Rows are points. To make a cloud, some directions were put in groups of two or more. Within a group, all points are equally far from the middle, so they leave a hole (a ring in 2 directions, a hollow ball in 3). The other directions are filled evenly. Then the cloud was stretched, turned, moved and blurred a little. How many holes are there, and how many directions does each take, smallest first?
(in the rows, 128 means zero)

Cloud, 19 rows:
[[ 83 107 143]
 [125 156 201]
 [ 75 154 117]
 [165 122 161]
 [133 129  88]
 [101 120 171]
 [158 120 169]
 [137 175 198]
 [112 123  74]
 [165 163 176]
 [162 145 130]
 [ 93 175 148]
 [ 74 158 149]
 [106 123  73]
 [ 93  81  79]
 [129  83  95]
 [124 115  75]
 [101 181 162]
 [124  97  74]]
Holes: 1 (3)

Cloud:
[[ 95 115 145 170]
 [134 104 159  89]
 [141 188 150  90]
 [121 166  62 142]
 [177  93 135 155]
 [146 103 183 113]
 [139  45 106 143]
 [115 140 141  74]
 [117 144 143  76]
 [144 126 111 186]
 [ 91  95 153  80]
 [172  87 161 132]
 [142  67  87 114]
 [181 169  90 159]
 [122 202 134  84]
 [155  67 121 118]
 [113 217 118 138]
 [100 182 121  75]
 [149 124 105  70]
 [ 63 102 119 114]
 [ 70 138  93 108]
 [133  88 173  99]
 [135 158 179 114]
 [ 85 113 161 134]
 [107 144 175 130]
 [ 87 104  79 139]]
Holes: 1 (2)

Cloud (56 x 6):
[[ 81 161 178 146 127 165]
 [118 115  60 146 143 120]
 [ 72 162 108 122  94 131]
 [127 101  61 140 165  98]
 [ 92 127 179 133 142 115]
 [114 158 175 165 139 121]
 [166  44  91 130 119  38]
 [176 108  77 170  97  79]
 [ 76  86  90  92  96 102]
 [120 114 186 144  71 154]
 [156  54  64  98 135  67]
 [113 128 113 156  46 130]
 [136  93  66 148 176  85]
 [167 127 163 189 164 111]
 [118  88 184 124 102 109]
 [111  82 183 121  99 159]
 [ 96  60  95 105  85 111]
 [110 100 123 146 156  59]
 [117  96  90 135 147  42]
 [126 105 134 193 152  75]
 [156  84  79 177 170  76]
 [156 125 155 133 185 118]
 [181 113 158 185 159 128]
 [186  79 161 126 132 123]
 [112  62 142 131  96  82]
 [ 69 122  82 147 116 122]
 [128 104 164  93 111 171]
 [ 78  91 141 118 130  95]
 [136 113 167 147  99 188]
 [178  88 156 114 128 137]
 [107 134 100 153  81 164]
 [149 109 160 142 101 181]
 [ 84 115 101 167 127  82]
 [158  37 100 110 145  84]
 [130 144 127 109 152 153]
 [166 116  65 175 122  77]
 [148 145 121 178  84 106]
 [148 132 152 129 181 138]
 [180  83 158 188 141  93]
 [121 129 177 160  65 156]
 [125 106 169 117  80 180]
 [101 111  91 157 137  58]
 [123  70  79 145  92 127]
 [ 89 135 147  89  76 152]
 [174  39  94 126 134  47]
 [104 112 185 117 119 115]
 [107 112 150 156 161  79]
 [159 129 150 119 162 109]
 [ 83  93 105 121 160 124]
 [106  74 139 102 163 131]
 [154  43  71 106 123  83]
 [124 138 113 108  99  83]
 [181  97 142 108 121 118]
 [154 150 106 140 151 112]
 [153 130 156 165 178 152]
 [107  89 173  96 135 158]]
Holes: 3 (2, 2, 2)

Cloud, 89 rows:
[[157 129 186 174 121 115  39 113]
 [154 133 154 155  78  98 126 110]
 [164 133  88  90 142 180 125 154]
 [146 209 114 175 149  94 129  85]
 [176 111 110 144  97 150 141 101]
 [111 120 124  52 117 117  70 137]
 [173 120  67  77 144 161 173 122]
 [102  61 132 106 132 170 151 157]
 [129 114 179 117 119  84  78 171]
 [165 193 146 100 169 147 102 127]
 [122 104  59 121 145 124 205 168]
 [101 175 109  52 140 117 155  99]
 [128 136 192 126 146  57 146 114]
 [134 187 160 197 110  96  87 146]
 [ 93 174 191 167 167  91 131 146]
 [119 126 184  93 160 135 156 158]
 [ 90 144 139 193 132 142 152 180]
 [130 115 169 192 145 102 185  94]
 [110 142 108 116 157  72 126 175]
 [ 96 146  85  72 151 103 219 140]
 [105 141 152 152 170 164 144 141]
 [ 99  96 134  62 103 115 124 167]
 [ 61 149  96  78 114 113 137 118]
 [163 127 121  54 117 163 152 108]
 [166 120 147 138 145 138 218 131]
 [ 94 193 184  99 150 103 126 139]
 [131 195 109 158 140 103 156  70]
 [ 83 134 137 144 126  88  59  97]
 [162 109 108  87 167 163 134 164]
 [140 126 125 192 169  45 174  96]
 [178 123 154  50 120 135 117 103]
 [133 207 190 157 142 100 105 153]
 [125 206 121 120 174 114 187 164]
 [143 154 197 101 106 144  90 167]
 [144  97  56 129 151 121 141 132]
 [ 88 152 163 177 183  75 125 133]
 [141 157  84  55 135  83 146 106]
 [108 163  91 142  95 129 166 112]
 [154 166 104 101 184  96 172  67]
 [138 152  55  92 174 119 178  97]
 [106  89 112 116 129 133 130 201]
 [172 137 165 144 189  92 117 135]
 [188 117 153 158 149  64 165 128]
 [105 100 183 198 136 137 120 130]
 [186  81 127 129 148  75 168 127]
 [141 155  59  77 122 110 134 148]
 [155 100 111  98 148 179 119 163]
 [141 214 117  81 162 100 132 155]
 [ 86 126 186 168 140  53 103 133]
 [105 133 176 160 160  57  98 148]
 [130  79 170 101 139 102 108 174]
 [130 133 159 144 130 151 144  81]
 [143 128 184 151 100 107  74 180]
 [ 80 170 138 170 119 124  73 116]
 [170  94 133 159 151  61 132  65]
 [191 129 133 111 142 159 176  95]
 [198 126 151 138 150 115 182 152]
 [137 138 195 153 167 101  82  91]
 [175 105  98  93 169 125 119 144]
 [132  49 124 122 110 125 180 146]
 [131 166 125  94 188 117  99 119]
 [ 81 129 102  83 127 158 135 108]
 [111 138  72 162 178  92 196  86]
 [126  51 159 144 137  96  85 136]
 [152 203 123 145 118 160 134 142]
 [190  73 115 172 131  99 139 110]
 [161 179 139 149 130  66  65 125]
 [220 122 152 154 154 114 110 116]
 [ 96  92 157 165 163  70  94 110]
 [106  98 113 139 107  95 102  79]
 [100  91 116 169 148  75 146  70]
 [112 147  89 139 133 175 116 143]
 [ 91 200 134 193 122  94 106 147]
 [111 132 173 113 117 145 182 149]
 [135 162 193 185 155  78 110 154]
 [142 175 134  97 142 141 166  79]
 [ 79 169 153 136 175 129 162 163]
 [163 129 154 152  99 116 178 141]
 [173 155 188 122 106 129  49 151]
 [139 194 113 157 164  78  93  95]
 [140  78 154 130 105 170 122 110]
 [ 95 186  84  82 129 122 186 111]
 [ 91 174 100 189 169  69 175 141]
 [138 155 101 171 103 150 102 136]
 [ 88 133 165 206 136 130 135 162]
 [ 88 152 145 165 181 138 151 139]
 [ 99 109 162 107 125 159 180 163]
 [103 118 115  61 134 100  89 102]
 [ 87 178 176  96 158  80 125 138]]
Holes: 3 (2, 2, 4)

Cloud:
[[155 152 144 106 136  71 151 130 155]
 [158 123 128 138 122 115 138 165 201]
 [162  97 131 122  63 175 168  77 140]
 [134 121 130 102 185 129 133 160 162]
 [183  97 152 113 115 157 123  33 163]
 [ 97 124 146 118  64  95  97 110 154]
 [154 120 131  96 168 111 140 193 137]
 [134  82 144  98  54 138  87  99  83]
 [163 153 145 111 164 153 104  84 108]
 [ 85 190 167 130 106 158 120 151 102]
 [ 74 120 124 112 103 146 151  99  89]
 [175  81 146 188 154 183  92 186 170]
 [ 85  70 177 160 154 165 122 127 114]
 [ 94 114  94 155 141 108 158  86 165]
 [199 211 178 121 122 166  93 138 157]
 [104 152 176 124 157 140  75 184 187]
 [107  84 168  81 118  67  61  86 150]
 [121 107 159  33 137 104  93 131  73]
 [166 158  91  62 150 133  66 135 197]
 [102 139 125 180 191 103 114 111 148]
 [159  89 134  66 161  84  89  79 190]
 [183 112 104  93 187 129 117 182 138]
 [127 143  73 179  97 135 112  83 175]
 [ 58 143 121 111 124 115  67 134 193]
 [137  57 108 151 187 111 114 132  72]
 [152 118 156 158 124 174  86 166 122]
 [202  81 132 113 210 133 134 133  92]
 [120 111  93  81 155 107 117 166 164]
 [187 148 171 132 157  97 165  78 118]
 [168 124 146 112  69 181 131 147 191]
 [107  91 133 138 111  91 142  98 184]
 [ 97 142  99 133  58 125 146 120 131]
 [ 92  87  80 125 151 107 128  64 155]
 [180 223 109 193 107 139  82 146 151]
 [174  78  95 143 136 103 122 118 165]
 [197 132  96 120 217 128 104 112 172]
 [181 121 172 121 131 118 138 173 134]
 [139 156 183 141 162 149 140 128 166]
 [162 133 138  76 151 126  60 148 145]
 [169 131 132  91  87 145 125 110  47]
 [187 118 160 133 107 136 161 129 111]
 [134 105 179 130 100 130 102 172 125]
 [175 157 160 111 165 137 154 147 168]
 [141 157 191 162 110 171 147 153 159]
 [176  77 154 113 147 106 164 166 107]
 [136 144 147 157 157 102 178 103 113]
 [151 149 181 151 204 134 119 129 208]
 [107 122 101  98 129 181  76 162 128]
 [ 51 143 151  90 119 144 142 114 118]
 [ 99 171 148 152  77 130 197 115  97]
 [ 99  85 140 124 169  85 140 174 132]
 [109 173  77 137  73 142  90 128 124]
 [ 72 146 119 129 178 119 163 121 163]
 [ 78 168 174 163 136 138 124 161 151]
 [169 169  82 128 192 100  91 145 142]
 [138 170  85 113 131 152  75 161 168]
 [ 90  97 162 156 170 131 161 154 114]
 [183  82 198 134 101 149  86 128 112]
 [138 124 161 214 105 123 162 158 131]
 [170 164 132 155 143 135 136 135 132]
 [ 70 159 155  70  58  96 141  59  48]
 [160 105 159 171 133  78 102 149 158]
 [ 74 122 170 173 118  74 110  70 100]
 [103 161 159 139 207  86 139 150 112]
 [207 149 106 103 184 142 116 103 127]
 [ 86 129 141 146 147 118 126 153  68]
 [164 170 126 119 198 135  62 121 155]
 [174 117 160  85 118 144 109 188 174]
 [164 120 168 121 161 126 153 121 160]
 [107 149  80  99  85 140  99 103 120]
 [129 167 133  86 174 133 103 181 156]
 [131 125 179 195 133 111 135  83 121]
 [174 178 114 119 174  91  50 156 181]
 [ 72 153 200 131  80 119 133 129 131]
 [139  88 177 104 126  80 134 107 155]
 [ 98 149 134 147 172 166 138 120  76]
 [120  77 155 173 149 131 108 150 121]
 [172 131 173  90 141  99 113 101 129]
 [173 161 195 112 162 107  98  81 103]
 [114  93 107 131 151 148 123 122 223]
 [146 109 111  63 151  53  92  95 146]
 [107 118 167  71 208 107 174  93  87]
 [178 150 134 130 170 125  91 136 101]
 [ 37 131 195 117 119 129  76 152  85]
 [201 188 141 147 128 146  96 161 133]
 [115 106 182  48  95 137  95  94 103]
 [105 150 128 184 138 133  67  96 111]
 [ 64 129 154 120 142  44  62 103  76]
 [109  45 161 111  98 110  84  89 146]
 [ 84 147 116 135 136 199 107 149 114]
 [134 142 119 119 109  75  75 106  53]
 [138 127 119 108 107 121 145  70 103]]
Holes: 0

Cloud (92 x 9):
[[154  63 121 163 113  95  78 127 123]
 [200 141 118 141 129  89 131 175 158]
 [138  68 120 127 151 102  79  77  68]
 [112  90 108 142 169 166  77 150 159]
 [114 107 125 185 119 146  82 152  61]
 [180 109  99  94  68 108 129  57 130]
 [159 194 155  90 160 110 152  91 141]
 [117 143 114 116  55 154 157 122 209]
 [138 164 187  99  63 113 144  75 189]
 [121 115 178 147 154 155 121  90  69]
 [117 130 141 125  95 132  61 141 166]
 [114  62 144  91  93 127 126 138 131]
 [136 130  79 137  55  68 102  85 145]
 [185 172 183 131 138  85  99  84 147]
 [ 60 175 150 174 146  96 147 142 160]
 [128 129  45 114 171 134 120 131 128]
 [189 167 121 137 127 105  98  58  86]
 [ 74 132 126 147 163 128 150  96 173]
 [130 158 105 168  71  92 159 156 132]
 [203 114 116  87 140 143  95  84 146]
 [112 169 123 114  69 153 163  69 208]
 [211 108 115 121 162 104  72 159 116]
 [129 200  91 143 138  79 101 145 155]
 [177 147 140 152 146 177 142 163 162]
 [169 104 120 146 114 151 146 194  85]
 [ 77 125 147 145 154  95  80 137  86]
 [ 81  94  54 145 110 100 183 169 155]
 [153 127  75 109  81  86 101  72 179]
 [166  96  95 104  98 174 162  95 124]
 [141 140 149 185 185 102 138 184  79]
 [137  90  86 121 157 139 157  93 160]
 [ 99  53 120 125 101 141 128 172 133]
 [171 159 147 127  87 149  78  90  81]
 [134 125 127 123 130 105 212 138 181]
 [167 165 152 134  67 121 166  84 194]
 [ 82 170 107  89 129 123 125  74 122]
 [ 73 118 130 148 147 156  98 130  74]
 [178 116 109 114 130  54  99 113 122]
 [219 154 134 100 167 137 122  87 133]
 [ 56 107 131 108 174  89 110 141 102]
 [133 158 137 172 132  58 112 180 177]
 [136  76 129 162  79 119 116 122 112]
 [187 144 131  79 127 124  98  82  75]
 [145 191 144 149 131  90 195 138 203]
 [101 136 156 111 152 152  69 108 108]
 [178 140 120 123 169 110  72  59  77]
 [151  57  59 103 139  96 138 131  99]
 [136 111 106  81 107 133  74 127  79]
 [110  99 112 148  49  87 123 145 145]
 [147 145  72 184 137 162  98 117 126]
 [159 129  66 110 103 144  83 139 125]
 [165 140  93 149  84 170 144 125 107]
 [115 144  53 114  69 127 166 129 108]
 [155 168 107 135 203  97 116 187 113]
 [113 119 149  92 147  68  91 129 165]
 [ 79 166 110 108 173  91 113 115 111]
 [135 165 156 108  46 144 147  96 150]
 [ 55 129 157 128 160 125 102 128 168]
 [178 162 155 135 123 115  79 165 142]
 [ 59 107 116 137 174  82 175 223 164]
 [104  62 106 107 120 121 119 209 116]
 [184 167 170 187 198 130  84  98 141]
 [ 66 133 141  90 116 140 164  83 135]
 [110 177 120 161 169 155 110  99 135]
 [ 91 158 165 153 104 100 159 133 119]
 [120 164 129 161 192  69 161 152 124]
 [ 66 103 112 144 184 148 147 160 164]
 [ 82 143 161 162 168 121  75 129 148]
 [ 82 123  51 159 133 138 118 135 121]
 [143 143  59 112 105 168 123 105 136]
 [142 177 140 148 128  46  92 136 147]
 [143 122  85  92  76 120 124 109  64]
 [ 84 128  94 187 149 127 158 165 153]
 [143 177 168 144  70 104  81 110 145]
 [233 138 173 154 126 120 115 121 124]
 [ 80  95 111 162 159 104 157 223 118]
 [130  89  73  73 131 142  95 151  93]
 [138 205 100 132 107 123 140  87 118]
 [ 57 120  98 165 179 119 117 202 120]
 [129 106 120  98 174 129 151  99 183]
 [132 171 129 126  97 174 109 128 139]
 [ 72  60  83 122  98 138 110 113 133]
 [160 174  92 136 118 133 158  64 137]
 [169 168 125  87  81 116 154 102 100]
 [101 136 140 170 184 100  74 141  80]
 [119 100  51 142 140 145  93  99 128]
 [124 158  80  84 169  93 141  94 153]
 [162 152 162 163 147  75 148 106 150]
 [156 130 114 167 183 116  65 136 165]
 [118  83  70 114  51 130 152 116 142]
 [151  92 143 129 137 129  61 191  89]
 [164 149  52 112 101  66 146 120 174]]
Holes: 1 (8)

Cloud:
[[142 187 122 162  81 176 136  70 123]
 [169 229  50 133 152 153 154 111 145]
 [164  93  61 119 192 133  94 131 167]
 [ 80 167  97  99 187 122 145 145 143]
 [115  74 111  79  98 110  75 124 204]
 [123 171 102 118 169 144 116 151  78]
 [152 111  85  84 183  79 125 160 184]
 [129 106 159 102 196 105 122 171 134]
 [122 103 147 162 153 106 155  78 170]
 [124 128  90 139 171 129  86 149 159]
 [105 133 164 128  57 114  98  88 148]
 [160 163  64  76 129 110 165 157  80]
 [108 169  89  96 109 152 163  61  67]
 [120 180 178 154 191 163 187 159  74]
 [147 144 116 114  84 124 105 124 111]
 [178  80 159 151 132 162 115 115 164]
 [142 150 155 136 114 189 118 109 108]
 [172 109 143 127 204 157  90 184 115]
 [153 171 132 139 217 126 115 164  83]
 [167 130 139 135 145 170  94  88 157]
 [134 123 104 171 181 126 147 133 159]
 [169 194 159 149 181 130  98 142 156]
 [160  98 131 115 197 144 158 158  83]
 [115 112 184 135 175 129 167 156 164]
 [138 171 162 133 220 126 147  98  79]
 [ 78 149 132 118 150 130 188 114 131]
 [138 105  85  98 150 159 123 143 175]
 [ 69  86 200 136 103  91 103 145 144]
 [151 132 127 139 160 116 145 156  63]
 [ 99 173 102 150 107 100 108  68 125]
 [111  58 126 151 159 106 133 133 161]
 [118  63 122  96 113  64 131 158 105]
 [105  86 121 122 105 147 125 170 130]
 [171 137 104 106 133 178 103 159 150]
 [122 105 111 109 132 145 111 147 116]
 [128 138 160 143 190 117 106 158 179]
 [109 164 125 119 117  86  93  93 180]
 [114 187  91  75 149 116 134  79 115]
 [119 187 106 110 122 115 153  67 198]
 [119 171  94  88 144  87 123  96 145]
 [174 161 133 123 173 147  89 179  55]
 [175 131 166 122 192 118 130 158  87]
 [152 135  75 159 158  86 103 172 143]
 [113 187  85 101 103 142 141 108 134]
 [167  76 181 111 137 138 123 200 149]
 [113 198 144 177 218 149 131 158  35]
 [100  75 152 117 103  88 172 107 147]
 [117 149 173 186 158 128 140 115  52]
 [ 62 115 190 149 147 128 106 129 142]
 [123 102 135 123 116 114  98  80 123]
 [135 162  89 111 156 128  82  78  45]
 [148  52 116 107  69 122 151  96 197]
 [ 71 119 184 110 147 126  79 137 179]
 [160 181  62 103 164 168 130 128  47]
 [199  95 139 122 151 124 125 166 202]
 [156 179 153 137 133  90 156  97  96]
 [142 107  72 124 133  88  67  80 148]
 [ 60  92 180 106 102 133  99 121  98]
 [110 153 124 136 111 103 168  73 113]
 [183 111 102 144 128 144 149 132 125]
 [142 141 101 192 123 127 212  91 141]
 [110 124 192  95 156 164 142 120 150]
 [101  76 158 173 176 114 137 122 185]
 [ 95  97  91 126 124  83 160 177 119]
 [132 162 179 116 168 123 126  36 123]
 [126 146 104 117 146 146 135  61  54]
 [180 120 134 164 168 128 128 176 180]
 [ 91 103 109 132  86 105 134 168 192]
 [123 233 157 149 171 154 148  65  76]
 [133 108 146  89  93  89 103  92 158]
 [133 143  48 148 123  64 106  92 130]
 [142 126  89  76 154 139  74 171 145]
 [139  81 155 149 175 144 184 122 173]
 [127 129 150 116 149 185 167 163 116]
 [125 124 125 130 180 147 132  83 135]
 [120 122  93 110 159 128 120 165 118]
 [169 132  69 136 133 173 160 172 107]
 [150  68  78  73 135  75  56 151 176]
 [156 100 133 118 133 136 146 142 111]
 [119  93 161 134 171  84 100 157 198]
 [162 130 107  85 150 106 120 122 171]
 [133 134  85 123 181 142 131  80 114]
 [126 138 112 157 140  82 130 177 160]
 [109 107 121  49 164  87  69 150 122]
 [143 106 157 131 112  67  91 145 121]
 [181 130  71  90 154 128 113 120 178]
 [167 188 153 196 223 117 132 173  50]
 [133  97 226 200 144 134 162 113  96]
 [105 174  96 141  77 150 156  74 148]
 [122 184  84 138 157 152  97  95 104]
 [121 121  79 118 230 116 125 148 129]
 [126 155 103 177 149 147 169 136 127]
 [ 95 156 206 153 223 217 131 151  70]
 [ 73 154 182 116 142 151 157 164 103]
 [136 169  96 124 128 138  67 146 146]
 [127  96 185 135 136 105 176 117 125]
 [206 162  96 126 118 123 110 174  75]
 [146 168 132 128 216 125 156 170 108]
 [103 105 123  78  86 133 142  73 147]
 [152 185 163 149 185 183  92 125  70]
 [131 133 180 153 193 100 142 185  99]
 [140 143 180 147 142 148 142  95  87]]
Holes: 0

Cloud:
[[133  83 118 107  50 159  98 130 108]
 [122 138  93 137 175 135 120  76 130]
 [180 151 114 123 139 116 148 170 137]
 [155 103  73 154  76  98 130  98 127]
 [176 151 125  98  90 151 129 177 167]
 [121 124 179 184 143 130 147  64 162]
 [150  99  91  96  79 145 156 104 105]
 [174 107 116 131  89 177 135 162 172]
 [167 160  97  89  98  42 127 135 111]
 [113 114 139  84  72 137 185 122  97]
 [144  92 145 116 111  80 127 121 149]
 [118  88 123 129 134 123 114  92 160]
 [ 50 115 154 152  78 151 124 113 130]
 [124 120 179 160 121 123 193 131 175]
 [123 111  86  94 127 126 181 125 124]
 [184  79 128 133 134 103 145 106 113]
 [154  95  73  74 105 110 141 130 129]
 [ 64 122 165  93 102 104 156  80  97]
 [ 68  91 137 141  85 110 142 105 107]
 [ 85 158 126 103 116  83 102 109  87]
 [ 96 112 104 175 104  89  78  78 131]
 [ 97  90 194 176  98 142 120  85 120]
 [143 131 117 161  66  74 140 123 114]
 [157 150  77 141 175  81 154 137 120]
 [120  91  96 148 103 106 127 100 150]
 [ 87 134 172 147  80  84  88  91 154]
 [104 124 168  98 150 166 107 127 123]
 [139  77 131 136  82 120 134  94 149]
 [143  94 112 105  51 106 101  96  62]
 [116  95 147 152 126 140 149 169 117]
 [108 159  90 118 105 130 166  96 125]
 [  7 135 202 104 109  92  96  99 138]
 [ 84 164 155 132  84  72 105 121 159]
 [105 121 142  68 147  85 151 182 128]
 [109 112 101 143 158 106 226  93 139]
 [133 151  96 132 133  69 123 132  91]
 [ 56 163 178 141 128 132 135  97 106]
 [ 74 157 152  87 106 104 101  91 149]
 [113  90 134 101 142 132 141 188 132]
 [176  91 114 148  65 138 137 144  98]
 [ 96 171 131 147 116  86  90  90  96]
 [ 86  87 148 145 140 124 109 165 155]
 [133 107 154 174 105 147 119  91  97]
 [134 139 109  86 101  95 146  61 123]
 [150 173  97  98 136  90 121 134 113]
 [185 164 131 144 102 100 118  83 143]
 [165 110 139 112  96  85  88 104  82]
 [ 49 122 171 165 103  70 143 127 159]
 [176 108  76 162 113 103 158 138 118]
 [155 120 108  91  97 146 115 121  75]
 [127 112 125 136 118 123 131 131  85]
 [135 146 150  96  49 160 109 111  96]
 [ 81 125 134 153  74 136 161 101 149]
 [117 169 135 123 154 116 140 153 128]
 [ 99 159 107 127  90 146 143 156 125]
 [134  99 109 142  75  93 145 123 168]
 [ 97 131  77  82 129 105 107 112 108]
 [156 105 116 171  87 158 150 119 110]
 [ 63 123 153 147  64 117 118  69 142]
 [109 122 111  78 139  72 119 147  87]
 [132 124 120  88  61 119 163 111 134]
 [ 95 118 112 140 195 124 132  98 126]
 [145 137 131  94  84 129  78 183 139]
 [117 157 105 159 104 175 154 126 169]
 [192 117 114 134  99  90 143  58 118]
 [ 98  72 144 153 101  91 146 116 140]
 [161 102 167 149 118 106 128  83 116]
 [197 157 109  99 110 110 161  98 131]
 [147 145 104 126 146  92 153 118 162]
 [202 160 134 138 104 146 165 130 167]
 [ 92  93 136  94 131 124 132 177 110]
 [ 81 145 106 116 135 122  85 111 113]
 [122 151 137 194 129  90 121 110 133]
 [ 80  90 130 128 131  84 130  63 155]
 [124 119 103 169  75  96 114  62 141]
 [187 126 131 120 139 155 161  96 147]
 [ 87 116 161  81  79  76 144  97 108]
 [136  86  97 109  70 134 163 132 135]
 [104 106 167  76  85 136 143 122 158]
 [117 111 130 105  93 170 153 147 161]
 [119 116 143  92 129  59 139 144  89]
 [ 47 149 171 135  93  91 147 107 144]
 [ 94  97 143 140  94  61 105  81 120]
 [151  91 135  99 123 117 115 165 157]
 [ 72 103 166 119  92  75 158 102 110]
 [119  99 140 125 123 158 137 184 132]
 [114 121  98  89  65  93 117 141  76]
 [127 108 151  54  93  69 119 143  82]
 [102 146 138 189 102 100  88  70 189]
 [104 150 142 116 111  79 178  73  89]
 [151 109 133 161  97  99 187  96  92]]
Holes: 1 (4)
